Every row gives one point. The ring and each string are closed loops that go straight from each point to the next, and from the last back to the first. Before rounding, they use only three directions, however many columns there are. Count how often each string passes through the ring. Passing back the other way cancels.

Ring:
array([[ 46,  12, -24, -12],
       [ 33,  43, -10, -10],
       [  9,  49,   2,  -5],
       [-13,  36,   8,   1],
       [-23,  17,   9,   3],
       [-18, -18,   1,   2],
       [ -3, -31,  -8,  -1],
       [ 25, -28, -22,  -7],
       [ 38, -14, -26, -10]])
String:
array([[ 42,  60,  -5, -12],
       [ 29,  64, -29,  -9],
       [ 19,  53, -22,  -6],
       [ 25,  73,   1,  -8],
       [ 25,  66,  17,  -9],
       [ 23,  34,  16,  -8],
       [ 13,  20, -10,  -5],
       [ 17,  44, -27,  -6],
       [ 36,  62, -19, -10]])
Times through: 1

Ring:
array([[ 51,   9,  14, -16,  -6, -10,   5,  -2,  -1],
       [ 27,  41,  15, -27,  -1, -17,   4,   0,   2],
       [-24,  60,  14, -33,   9, -25,   0,  -8,   3],
       [-57,  44,   9, -26,  15, -28,  -5, -18,   1],
       [-72,   0,   5,  -9,  18, -25,  -9, -30,  -3],
       [-61, -45,   8,   8,  15, -18,  -8, -37,  -7],
       [-39, -74,  14,  18,  10, -10,  -6, -38,  -9],
       [  0, -91,  20,  24,   2,  -2,  -2, -34, -10],
       [ 45, -73,  18,  16,  -6,   0,   3, -20,  -8],
       [ 60, -37,  15,   2,  -9,  -3,   4,  -9,  -5]])
String:
array([[ 45, -21, -14,  -4,  -2, -14,  -3,  -8,  -5],
       [ 89, -23, -23,  -4, -10, -11,  -2,   1,  -6],
       [ 99, -28,  13,  -3, -16,  -1,   8,   1,  -3],
       [ 71, -32,  39,  -1, -13,   3,  11,  -7,  -2],
       [ 81, -45,  41,   4, -15,   6,  12,  -7,  -3],
       [ 90, -58,  13,   9, -14,   2,   6,  -7,  -6],
       [ 71, -53, -21,   7,  -7,  -8,  -4,  -9,  -8],
       [ 33, -37, -13,   2,   0, -13,  -5, -14,  -7],
       [ 44, -45, -24,   5,  -1, -13,  -7, -13,  -8],
       [ 63, -59, -34,  10,  -4, -12,  -8, -11, -10],
       [ 26, -39,   3,   3,  -1, -10,  -2, -17,  -6],
       [ 19, -39,  33,   4,  -3,  -3,   5, -19,  -4],
       [ 39, -52,  61,   8, -10,   7,  13, -19,  -3],
       [ 67, -53,  44,   7, -13,   6,  11, -12,  -4],
       [ 31, -30,  41,   0,  -6,  -1,   8, -15,  -2],
       [  9, -18,   6,  -4,   2, -14,  -2, -16,  -4]])
Times through: 0

Ring:
array([[ 82,   3,   7,  -2,  -6,   6,   8,  30,   8,  -4,   8, -36, -29,
         -6],
       [ 28,  58,   6, -25,  21,  26, -22,   2,   7,   7,  12,  -1,   3,
         -7],
       [-30,  51, -10, -31,  34,  18, -30, -21, -10,  25,  -2,  21,   7,
         -3],
       [-58, -14, -13, -22,  21,  -9, -11, -29, -32,  34, -28,  20, -19,
          3],
       [-11, -64,   0,  -4,  -6, -26,  16,  -7, -30,  22, -33, -10, -48,
          3],
       [ 46, -58,   1,   6, -16, -21,  24,  19, -15,   7, -19, -33, -53,
          0]])
String:
array([[-69,  67, -37, -38,  52,  19, -44, -36, -20,  38,  -5,  40,  19,
          1],
       [-75,  29,   6, -37,  32,  10, -28, -42, -25,  34, -20,  37,   3,
         -1],
       [-46,  -4,  28, -28,  12,   1,  -9, -30, -22,  25, -25,  19, -15,
         -2],
       [ -4, -11,  19, -18,   4,  -1,  -1, -10, -15,  16, -17,  -1, -24,
         -3],
       [-18, -10, -19, -14,  15,  -7,  -6, -11, -22,  25, -17,   3, -23,
          2],
       [-35, -21, -61,  -7,  25, -18,  -8, -11, -34,  36, -22,   6, -26,
          8],
       [ -5, -16, -32,  -8,  14, -10,  -3,  -2, -22,  24, -15,  -4, -27,
          3],
       [  6, -31,  25, -12,  -6,  -8,   9,  -5, -16,  13, -21,  -9, -35,
         -2],
       [ 14, -73,  60,  -7, -28, -20,  29,  -3, -19,   7, -34, -20, -54,
         -4],
       [ 41, -98,  31,   9, -34, -32,  40,  15, -21,   5, -33, -38, -70,
          0],
       [ 72, -76, -44,  23, -16, -33,  31,  38, -18,   9, -15, -50, -65,
          5],
       [ 68, -34, -48,  13,  -2, -17,  15,  34, -10,   9,  -3, -40, -46,
          3],
       [ 28,  -3, -25,  -5,  10,  -3,  -1,  11, -10,  14,  -4, -15, -26,
          0],
       [ 41,  -3, -12,  -5,   5,  -1,   1,  15,  -5,   9,  -2, -20, -27,
         -2],
       [ 66,  15, -32,  -1,   9,   5,  -2,  28,   2,   5,  10, -28, -23,
         -2],
       [104,  49, -37,  -1,  13,  19,  -9,  43,  19,  -5,  29, -38, -12,
         -5],
       [ 91,  57,  14, -14,   6,  29, -10,  29,  23, -10,  25, -28,  -5,
        -10],
       [ 63,  54,  50, -25,   3,  32, -11,  12,  20,  -8,  16, -15,  -2,
        -13],
       [ 23,  10,  56, -23,  -4,  13,  -1,  -4,   1,   2,  -7,  -6, -17,
         -9],
       [ 12,  11,   6, -17,  10,   6,  -7,  -2,  -7,  13,  -6,  -4, -16,
         -3],
       [ -1,  43, -51, -17,  35,  10, -26,  -2, -10,  24,   4,   6,  -1,
          1],
       [-34,  73, -63, -28,  53,  20, -43, -17, -13,  33,   7,  25,  17,
          2]])
Times through: 1

Ring:
array([[ 22,  36,  27,  16, -15,  -3, -34,  26,  17,   0,  24,  24,   9,
         17],
       [-24,  29,  17,  37, -24,  19, -42,  22,  11,  10,  -1,  15,   1,
          1],
       [-70,   5,  -1,  48, -22,  33, -35,  15,   2,  21, -23,  -1,   0,
        -11],
       [-85, -15, -17,  44, -13,  32, -21,   9,  -3,  24, -32, -13,   8,
        -10],
       [-75, -36, -33,  26,   3,  18,   4,   4,  -5,  22, -28, -23,  24,
          1],
       [-27, -39, -22,   0,  20,  -8,  18,   6,  -1,  11,   4, -14,  35,
         21],
       [  5, -27,  -2, -10,  23, -20,  14,  11,   5,   4,  28,   1,  33,
         30],
       [ 41,   2,  24, -12,  16, -26,  -3,  20,  13,  -5,  49,  21,  25,
         35],
       [ 47,  23,  32,  -4,   2, -21, -18,  24,  18,  -6,  46,  27,  18,
         31]])
String:
array([[ -6,  59,  53,  46, -36,  24, -71,  31,  18,   7,  20,  39, -18,
         -3],
       [ 19,  54,  18,  26, -32,   4, -43,  28,  20,   0,   7,  21,   8,
         12],
       [ 17,  24, -21,   8, -17, -10,  -8,  19,  16,  -1,  -9,  -5,  34,
         22],
       [  5,  15,   2,  12,  -9,  -4, -16,  19,  12,   3,   8,   7,  21,
         18],
       [  2,  17,  34,  18,  -5,   2, -32,  22,  12,   5,  30,  25,   4,
         13],
       [ -2,  15,  44,  20,  -2,   5, -36,  23,  10,   6,  38,  30,  -2,
         12],
       [ 30,  32,  61,  13,  -3,  -5, -42,  28,  17,  -1,  57,  44,  -4,
         19],
       [ 65,  44,  53,  -1,  -5, -21, -34,  31,  23, -10,  60,  43,   9,
         31],
       [ 72,  40,  18, -10,  -6, -31, -14,  27,  24, -13,  38,  23,  30,
         39],
       [ 51,  24, -16,  -9,  -7, -28,   2,  20,  19,  -8,  10,   1,  43,
         36],
       [ 73,  40,  19, -10,  -6, -31, -15,  27,  24, -13,  40,  24,  29,
         39],
       [ 37,  20, -15,  -4,  -7, -22,   0,  19,  17,  -5,   7,   0,  39,
         32],
       [  0,   6,   0,  10,  -4,  -5, -11,  17,  10,   4,   9,   4,  23,
         18],
       [  6,  16,  27,  14,  -4,  -2, -26,  21,  12,   4,  28,  21,   9,
         16],
       [ 25,  39,  61,  19, -10,   0, -49,  29,  17,   0,  51,  44,  -7,
         15],
       [ 36,  55,  61,  21, -20,   0, -56,  33,  22,  -3,  47,  46,  -7,
         16],
       [ 34,  61,  44,  25, -29,   1, -54,  32,  23,  -3,  30,  37,  -1,
         14],
       [  9,  55,  51,  35, -29,  13, -61,  31,  19,   3,  27,  38, -11,
          5],
       [  2,  57,  25,  38, -38,  15, -54,  29,  19,   4,   2,  23,  -1,
          3],
       [ -4,  23, -33,  18, -24,  -1,  -9,  17,  13,   4, -27, -13,  34,
         15],
       [-12,   6, -26,  14, -12,  -2,  -4,  14,   9,   6, -16, -11,  31,
         16],
       [-31,   8,  22,  30,  -9,  16, -33,  19,   7,  12,  11,  15,   1,
          3],
       [-57,  23,  45,  54, -23,  38, -62,  23,   6,  19,   9,  28, -23,
        -14],
       [-73,  28,  40,  65, -32,  48, -69,  23,   5,  22,  -4,  25, -27,
        -22],
       [-71,  27,  11,  61, -37,  43, -56,  20,   6,  21, -25,   8, -12,
        -18],
       [-50,  18, -17,  42, -30,  25, -30,  16,   7,  16, -34,  -7,  11,
         -5],
       [-35,  12, -23,  30, -22,  14, -18,  15,   8,  12, -28, -10,  21,
          4],
       [-30,   6,  -2,  26, -12,  12, -21,  16,   7,  11,  -6,   2,  13,
          6],
       [-47,  15,  39,  44, -15,  29, -51,  21,   6,  17,  14,  25, -15,
         -7],
       [-55,  35,  50,  60, -31,  42, -71,  25,   8,  19,   8,  32, -27,
        -17],
       [-41,  44,  44,  56, -36,  37, -70,  27,  11,  15,   4,  30, -22,
        -13],
       [-30,  32,  55,  45, -21,  28, -62,  26,  10,  13,  25,  36, -21,
         -6]])
Times through: 4

Ring:
array([[ -2,  50,  38,  -4,  20,   9, -48, -37,  20, -18,  -4,  51,  16,
          1],
       [-14,  34,  19,  12,  14,  31, -22, -14, -14, -19, -22,  20, -13,
         13],
       [-13,   4,  -2,  26,  -1,  38,   7,  12, -36,  -1, -32, -13, -42,
         19],
       [  3, -23, -20,  31, -22,  24,  23,  25, -29,  30, -29, -31, -52,
         19],
       [ 16, -35,  -9,  21, -24,   1,  18,  24, -12,  48, -13, -25, -46,
          3],
       [ 18, -33,  11,   9, -13,  -9,   5,  18,  -5,  47,  -1, -12, -39,
        -13],
       [ 12,   1,  48, -12,  15, -17, -32, -11,  16,  21,  14,  30,  -7,
        -30],
       [  7,  34,  49, -13,  20,  -9, -50, -33,  29,  -2,  10,  52,  15,
        -17]])
String:
array([[  1,  48,  12,   9,   3,  16, -36, -33,  19, -12, -17,  38,  12,
         21],
       [ -2,  76,  25,   0,  14,  15, -58, -55,  36, -31, -12,  64,  36,
         21],
       [  4,  62,  28,  -2,  11,   6, -54, -48,  36, -18,  -7,  59,  30,
         13],
       [  5,  30,  24,   2,   6,   5, -33, -24,  17,   0,  -6,  33,   3,
          3],
       [ -1,  22,  34,  -1,  15,   7, -30, -16,   4,  -2,  -4,  29,  -6,
         -7],
       [-10,  26,  56,  -9,  33,   9, -38, -16,  -4, -13,   2,  37,  -7,
        -22],
       [ -1,  61,  57, -16,  31,  -1, -66, -50,  35, -24,   7,  71,  32,
        -11],
       [  8,  83,  45, -15,  21,  -7, -79, -71,  62, -26,   6,  88,  56,
          5],
       [  3,  69,  41, -10,  21,   2, -65, -56,  43, -24,   0,  71,  38,
          4],
       [-12,  70,  55, -11,  37,  15, -63, -48,  20, -39,  -3,  68,  27,
         -3],
       [-12,  24,  39,   1,  24,  19, -26, -10, -13, -13,  -9,  24, -15,
         -8],
       [  4,  19,  14,   9,   0,  10, -20, -13,   6,   6, -12,  19,  -9,
          7],
       [  3,  26,   9,  12,  -2,  14, -21, -17,   7,   1, -16,  21,  -6,
         15],
       [-10,  10,  21,  11,  12,  24, -10,   2, -23,  -3, -17,   6, -29,
          1],
       [-27,   8,  18,  20,  19,  47,   4,  16, -54, -16, -30, -11, -49,
          6],
       [-35,   1,   0,  33,  12,  64,  22,  29, -75, -18, -45, -31, -66,
         20],
       [-19,   1, -20,  38,  -9,  53,  22,  21, -51,  -3, -45, -29, -54,
         34],
       [  2,   9, -25,  32, -23,  29,   7,   2, -12,  12, -35, -10, -28,
         36],
       [ -5,  -1, -24,  35, -19,  37,  17,  15, -31,  11, -39, -24, -44,
         33],
       [  7,  11, -22,  28, -24,  21,   1,  -3,  -1,  16, -29,  -4, -21,
         33],
       [  3,   6,   4,  16,  -6,  15,  -6,   0,  -6,  13, -17,   3, -23,
         10],
       [-13,  -4,   9,  20,   5,  32,   6,  16, -38,   4, -24, -13, -45,
          6],
       [-36,  -3,   7,  30,  16,  63,  22,  32, -78, -18, -42, -32, -69,
         13],
       [-27,  11,  14,  22,  17,  49,   4,  14, -53, -18, -32, -10, -47,
         10],
       [-18,  13,  24,  13,  17,  33,  -8,   4, -33, -12, -21,   4, -33,
          2],
       [  3,  16,  12,  10,   0,  11, -17, -10,   2,   7, -13,  16, -12,
          8]])
Times through: 1
String:
array([[ -5,  30,  52,  -9,  28,   5, -41, -22,   6, -11,   3,  41,   0,
        -18],
       [ -2,  13,  28,   4,  12,  11, -20,  -7,  -5,   3,  -7,  18, -16,
         -6],
       [  4,  49,  14,   7,   2,  11, -39, -37,  26, -10, -13,  42,  16,
         19],
       [ -3,  49,   7,  13,   2,  23, -32, -31,  13, -16, -22,  34,   8,
         26],
       [  0,  23,   5,  16,  -3,  19, -15, -12,  -1,   1, -20,  14, -12,
         17],
       [-16,   1,  14,  18,   9,  34,   3,  14, -39,  -2, -24,  -9, -43,
          5],
       [-22, -17,  -6,  33,   0,  50,  28,  35, -65,   3, -38, -38, -69,
         15],
       [  2, -19, -39,  42, -33,  34,  32,  26, -33,  28, -41, -39, -55,
         37],
       [ 16,  -5, -24,  27, -31,   9,   6,   3,   4,  33, -23, -10, -25,
         27],
       [  6,  -9,   6,  15,  -7,   9,  -1,   8, -10,  23, -13,  -4, -31,
          3],
       [  3, -41,  12,  15,  -5,   8,  18,  34, -34,  38, -10, -28, -59,
        -14],
       [ 22, -51,   5,  12, -20, -14,  17,  30, -10,  61,   0, -25, -50,
        -17],
       [ 12, -55,  41,  -4,   7, -16,   7,  34, -23,  51,  14, -16, -55,
        -46],
       [  6, -12,  34,  -1,   9,  -4, -13,   6,  -6,  24,   3,   8, -28,
        -23],
       [ 17,  11,  22,   0,  -3, -11, -27, -17,  25,  22,   2,  27,   0,
         -5],
       [ 20,  30,  54, -20,  16, -28, -57, -39,  49,  12,  21,  61,  26,
        -25],
       [  9,  50,  69, -26,  32, -20, -72, -50,  47, -10,  22,  77,  36,
        -28]])
Times through: 0

Ring:
array([[ 20,  16,  12,  21,  49,  15,  17,  -9,   5, -13,   1,  42,   9,
        -13],
       [ 27, -11,  62,  44,  -3,   7,  10, -38, -16, -46,  13,  -8,  -9,
        -12],
       [  2, -13,  37,  37, -52,  -1,  -1, -38, -31, -38,   6, -39, -12,
         -1],
       [-29,   6, -23,  14, -66,  -2,  -5, -19, -31,  -6, -10, -38,  -3,
         10],
       [-36,  34, -58,  -3, -21,  10,  14,   3,  -9,  18, -24,  -2,   6,
          8],
       [-12,  36, -39,   2,  33,  17,  22,   7,   7,  13, -17,  35,  12,
         -3]])
String:
array([[ 29,  -7,  81,  50,   0,  15,  26, -44, -12, -57,   9, -18, -19,
        -13],
       [ 41, -22, 114,  64, -13,  11,  23, -59, -19, -77,  19, -32, -26,
        -16],
       [ 29, -24,  80,  52, -29,   2,   2, -49, -27, -59,  18, -29, -15,
        -11],
       [  3,  -6,   4,  23, -23,  -4, -14, -20, -24, -15,   7,  -2,   7,
         -3],
       [ -3,  -1,   2,  22, -28,   0,  -6, -20, -22, -15,   2, -10,   2,
         -1],
       [ -6,   3,  10,  25, -33,   5,   6, -24, -21, -21,  -3, -22,  -6,
          0],
       [-16,   0,  17,  29, -64,   3,   8, -33, -29, -29,  -5, -50, -15,
          5],
       [-35,   1, -17,  17, -92,  -4,  -6, -27, -39, -13, -10, -60, -10,
         13],
       [-46,   8, -55,   3, -87,  -8, -16, -11, -37,  10, -15, -43,   3,
         16],
       [-32,  14, -52,   2, -47,  -3, -11,  -4, -25,  13, -12, -13,  10,
          9],
       [-20,  14, -33,   8, -27,   2,  -2,  -7, -18,   4, -10,  -4,   7,
          4],
       [-18,  15, -18,  13, -28,   7,   9, -13, -16,  -5, -11, -14,  -1,
          4],
       [-17,  14, -35,   7, -19,   2,  -4,  -5, -16,   6,  -8,   4,  10,
          3],
       [-20,  16, -17,  14, -32,   7,  10, -15, -17,  -6, -12, -18,  -3,
          4],
       [-43,  19, -29,  11, -75,   6,  14, -19, -27,  -5, -22, -54, -12,
         14],
       [-50,  13, -51,   4, -92,  -4,  -6, -14, -36,   6, -19, -54,  -4,
         18],
       [-36,   5, -52,   3, -70,  -9, -22,  -9, -35,  10,  -9, -27,   9,
         12],
       [-14,   6, -25,  11, -31,  -2, -10, -11, -22,   0,  -4,  -5,   8,
          3],
       [-10,   4,  -4,  20, -34,   1,  -1, -19, -22, -13,  -3, -16,   0,
          1],
       [ -2,  -9,  49,  41, -62,   4,  12, -45, -31, -46,   2, -56, -22,
          1],
       [ 13, -22,  82,  54, -65,   3,  11, -58, -35, -65,  11, -64, -28,
         -4],
       [ 26, -26,  90,  56, -44,   2,   6, -56, -31, -66,  18, -46, -22,
         -9],
       [ 15,  -9,  23,  29,  -9,  -1, -10, -24, -20, -24,  11,   4,   5,
         -7],
       [ 12,  -1,  19,  27,  -2,   4,   0, -21, -15, -22,   6,   7,   3,
         -7],
       [  7,   6,  24,  28,  -4,  10,  14, -24, -11, -25,   0,  -4,  -5,
         -6],
       [ 43,  -8,  95,  54,  24,  17,  29, -44,  -5, -62,  14,  -1, -17,
        -19],
       [ 51,  -9,  96,  54,  41,  17,  27, -41,  -1, -61,  18,  14, -12,
        -23],
       [ 41,  -5,  60,  40,  41,  11,  12, -28,  -3, -40,  15,  28,   1,
        -19],
       [ 29,  -2,  29,  29,  33,   6,  -1, -18,  -6, -23,  12,  34,  10,
        -15],
       [  4,   7,  -3,  18,   4,   5,   0, -12, -11,  -9,   1,  15,   8,
         -5],
       [ 10,   5,  30,  30,   0,  11,  16, -25, -10, -28,   1,  -3,  -5,
         -7]])
Times through: 5

Ring:
array([[ 22,   7,  -4, -28,  15, -30, -23,  12,   2,   2,  -2, -15,   2,
         20],
       [ 20,   9, -24,  19, -35,  -4, -50, -39,  68,  35,  10, -16,  21,
         24],
       [ -5,   5, -32,  18, -47,   2, -34, -47,  59,  50,  20,  -2,  14,
          9],
       [-31,   6, -20, -25, -21, -16,   9, -15,   2,  34,  22,  14,  -7,
        -10],
       [-25,  -2,  -7, -64,  26, -37,  29,  32, -62,   9,   9,  13, -24,
        -13],
       [  3,  -5,  -5, -58,  40, -38,   6,  40, -58,   1,  -3,  -3, -17,
          3]])
String:
array([[  1,   1,  -8, -41,  18, -31,  -1,  18, -25,   9,   3,  -2,  -9,
          5],
       [-15,  23,  22, -87,  42, -58,  40,  46, -53, -28,   4,  10, -23,
         -4],
       [ 17,  11,  15, -71,  54, -53,   7,  52, -50, -27,  -9,  -9, -15,
         13],
       [ 35,   7,   2, -36,  31, -37, -26,  26,  -8, -10, -10, -21,   2,
         26],
       [  0,  33,  19, -56,  15, -47,  12,  16,   5, -22,   6,   0,  -5,
         11],
       [  3,  13,  -6, -26,  -3, -25, -11,  -3,  14,  11,   8,  -4,   1,
         10],
       [ 25,  -7, -31,  13, -17,  -4, -52, -21,  35,  39,   3, -19,  15,
         22],
       [ 44,   2, -31,  40, -37,   4, -80, -45,  86,  41,   2, -30,  32,
         38],
       [ 22,  26,  -5,   2, -25, -18, -39, -29,  71,  11,   8, -15,  20,
         27],
       [  7,  31,   8, -28,  -7, -32, -10,  -8,  38,  -5,   9,  -5,   7,
         17],
       [ -3,  16,  -2, -35,   2, -30,  -2,   2,   6,   6,   9,   0,  -2,
          7],
       [ 32,  -9, -25,   1,   1, -12, -49,  -4,  16,  28,  -3, -22,  11,
         24],
       [ 17,  -5, -19, -16,   6, -18, -29,   3,  -1,  22,   1, -13,   2,
         15],
       [ -3,  11,   3, -53,  22, -39,   9,  23, -25,  -4,   4,   1, -11,
          4],
       [ -1,   7,  12, -81,  54, -54,  25,  55, -70, -21,  -4,   1, -23,
          1],
       [ 13, -14,  -4, -68,  61, -44,   6,  60, -85,  -5, -11,  -8, -22,
          5],
       [ 21, -22, -26, -25,  27, -20, -28,  24, -39,  25,  -7, -16,  -6,
         12]])
Times through: 0
